Each row of a before or after table is a point. One or more steps were done to the points. Then noise was added and the rows were shuffled. The steps act on columns, c1 being the first. Name the steps. A step turns or swaps two columns, mirrors them in a line or flattens them onto one, adds a multiple of one to another, or multiplies or shifts one. Angles are multiples of 10 degrees, from the lower column toward the higher: turns from -170 to 170, lines from 10 to 170 but not 90. Use the fewest steps. Two steps may share a column if one is a turn and the other turns, adds or multiplies; they go together, in the order done. Otherwise the lowest column goes first.

Before (14 x 2):
[[ 0.34  0.00]
 [ 0.20  0.09]
 [ 0.59  0.48]
 [ 0.03 -0.36]
 [ 0.11  0.31]
 [ 0.54  0.41]
 [-0.07 -0.25]
 [ 0.15 -0.15]
 [-0.30 -0.33]
 [ 0.08 -0.14]
 [ 0.45  0.28]
 [ 0.30  0.21]
 [ 0.24 -0.30]
 [-0.04 -0.30]]
After:
[[ 0.15  0.02]
 [-0.33 -0.62]
 [-0.02 -0.33]
 [ 0.46  0.73]
 [ 0.32  0.35]
 [ 0.19  0.27]
 [ 0.14  0.42]
 [ 0.28  0.50]
 [ 0.08 -0.08]
 [ 0.00 -0.33]
 [-0.05 -0.32]
 [ 0.54  0.95]
 [ 0.56  1.09]
 [ 0.24 -0.05]]
Steps: add 1 times c1 to c2

Before (14 x 8):
[[ 0.07  1.05 -0.17  0.47 -0.54 -0.14  0.32  0.08]
 [-0.16  0.29  0.75 -0.17  0.02  0.21 -0.49  0.09]
 [ 0.75 -0.40  0.31 -0.01  0.05 -0.25 -0.31 -0.24]
 [ 0.19 -0.30  0.29  0.12 -0.01 -0.17  0.02 -0.11]
 [-0.15 -0.41 -0.06 -0.18 -0.14  0.10 -0.35 -0.11]
 [ 0.18  0.82  0.21  0.71 -0.50 -0.06  0.21 -0.25]
 [-0.31 -0.49  0.47 -0.30 -0.25 -0.49  0.08 -0.32]
 [ 0.14  0.73  0.27  0.55 -0.23 -0.55 -0.62  0.07]
 [ 0.04  0.94 -0.08  0.50  0.08 -0.30 -0.26 -0.39]
 [ 0.12 -0.37  0.09 -0.28 -0.53 -0.18 -0.28 -0.36]
 [ 0.02  1.07 -0.04  0.37 -0.28 -0.13  0.22  0.42]
 [-0.02 -0.60  0.29  0.36 -0.34  0.00 -0.35  0.00]
 [-0.21 -0.78  0.18 -0.07  0.18 -0.21  0.07  0.06]
 [ 0.22 -0.54  0.16 -0.22 -0.18 -0.59 -0.15  0.05]]
After, 14 rows:
[[ 0.14 -0.55  0.28  0.55 -0.21  0.73 -0.77 -0.15]
 [ 0.03 -0.32 -0.05  0.48  0.06  0.95 -0.14 -0.45]
 [ 0.13 -0.18  0.08 -0.30 -0.55 -0.34 -0.22 -0.42]
 [ 0.19 -0.05  0.22  0.69 -0.52  0.82  0.37 -0.17]
 [ 0.00 -0.17 -0.03  0.38 -0.29  1.03  0.09  0.46]
 [-0.16  0.13 -0.08 -0.19 -0.13 -0.42 -0.39 -0.22]
 [ 0.18 -0.18  0.28  0.11 -0.02 -0.27  0.05 -0.09]
 [ 0.06 -0.16 -0.19  0.47 -0.54  1.04  0.35  0.22]
 [-0.20 -0.21  0.16 -0.05  0.15 -0.81  0.05  0.10]
 [-0.17  0.19  0.74 -0.16  0.03  0.30 -0.64 -0.07]
 [-0.04 -0.01  0.28  0.39 -0.37 -0.61 -0.45 -0.12]
 [ 0.73 -0.23  0.33 -0.01  0.07 -0.40 -0.28 -0.35]
 [ 0.22 -0.60  0.16 -0.23 -0.18 -0.54 -0.19  0.02]
 [-0.33 -0.47  0.47 -0.31 -0.23 -0.50  0.26 -0.27]]
Steps: swap c2 and c6; turn c7 and c8 by 20 degrees; multiply c7 by 1.3

Before, 13 rows:
[[-0.13  0.54 -0.46 -0.53 -0.42 -0.23 -0.19 -0.16 -0.11  0.00  0.00  0.00]
 [ 0.15 -0.46  0.31  0.62 -0.35 -0.43  0.20 -0.21  0.47  0.21  0.23  0.14]
 [-0.31  0.05 -0.22  0.08  0.32 -0.36 -0.06 -0.27  0.09  0.14  0.03 -0.20]
 [ 0.15 -0.12  0.29  0.67 -0.23  0.07 -0.42 -0.93  1.15  0.37  0.46  0.40]
 [ 0.17 -0.41 -0.35 -0.57 -0.04 -0.03  0.22 -0.34  0.26  0.48 -0.13  0.43]
 [ 0.09 -0.49  0.20 -0.23 -0.05 -0.34 -0.10 -0.56  0.71 -0.08  0.54  0.33]
 [ 0.06 -0.53  0.35  0.01 -0.06 -0.05 -0.22 -0.54 -0.13  0.13  0.24  0.30]
 [ 0.51  0.37 -0.55 -0.37  0.16 -0.23 -0.11  0.15 -0.05  0.31  0.24  0.18]
 [-0.23 -0.43  0.36  0.40 -0.19  0.05 -0.32  0.33  0.19  0.02  0.16 -0.85]
 [ 0.47  0.24 -0.68 -0.41  0.05 -0.49 -0.47 -0.44  0.10 -0.09 -0.53 -0.01]
 [ 0.03 -0.25 -0.69 -0.30 -0.24 -0.65 -0.34 -0.04 -0.09  0.63  0.33  0.09]
 [-0.51 -0.01  0.49  0.09  0.04 -0.34 -0.71  0.36  0.17 -0.14 -0.41 -0.22]
 [-0.74 -0.60  0.03  0.57 -0.06  0.03 -0.44  0.84 -0.21 -0.51 -0.09 -0.43]]
After:
[[ 0.15 -0.01 -0.70 -0.33 -0.36 -0.65 -0.33 -0.27  0.24  0.41 -0.89  0.47]
 [ 0.04 -0.60  0.19 -0.20 -0.42 -0.35 -0.17 -0.50 -0.07 -0.62 -0.15  0.46]
 [ 0.01 -0.52  0.37 -0.07 -0.23 -0.05 -0.08 -0.53 -0.24  0.22  0.05  0.25]
 [ 0.10 -0.22  0.29  0.42 -0.40 -0.45  0.36 -0.44  0.18 -0.33 -0.70  0.41]
 [ 0.13 -0.95  0.30  0.20 -0.47  0.08  0.17 -0.10  0.23 -0.80  0.29  0.93]
 [-0.03 -0.16 -0.45 -0.39 -0.29 -0.19 -0.33  0.57 -0.04  0.10 -0.61 -0.06]
 [ 0.23 -0.31 -0.30 -0.20  0.04 -0.01 -0.14 -0.42  0.01  0.02 -0.17  0.66]
 [-0.59  0.39  0.40 -0.30  0.30 -0.35 -0.27 -0.04  0.18 -0.21 -0.81 -0.14]
 [-0.26 -0.27 -0.29 -0.03  0.22 -0.36  0.00  0.03  0.26 -0.02 -0.30 -0.02]
 [-0.71  0.86 -0.11  0.12  0.04  0.02  0.07 -0.62 -0.02 -0.07 -0.09 -0.71]
 [ 0.57  0.16 -0.42 -0.30 -0.01 -0.23 -0.22  0.37  0.06  0.19 -0.05  0.32]
 [-0.27  0.30  0.32  0.04 -0.24  0.06  0.05 -0.41  0.72 -0.13  0.08 -0.45]
 [ 0.57 -0.43 -0.59 -0.48  0.40 -0.51 -0.42  0.26 -0.02 -0.11 -1.12  0.03]]
Steps: turn c1 and c3 by 10 degrees; swap c2 and c8; flatten c4 and c7 onto the line at 40 degrees; turn c5 and c11 by 40 degrees; add 1.5 times c6 to c11; turn c9 and c10 by -60 degrees; turn c9 and c12 by 50 degrees
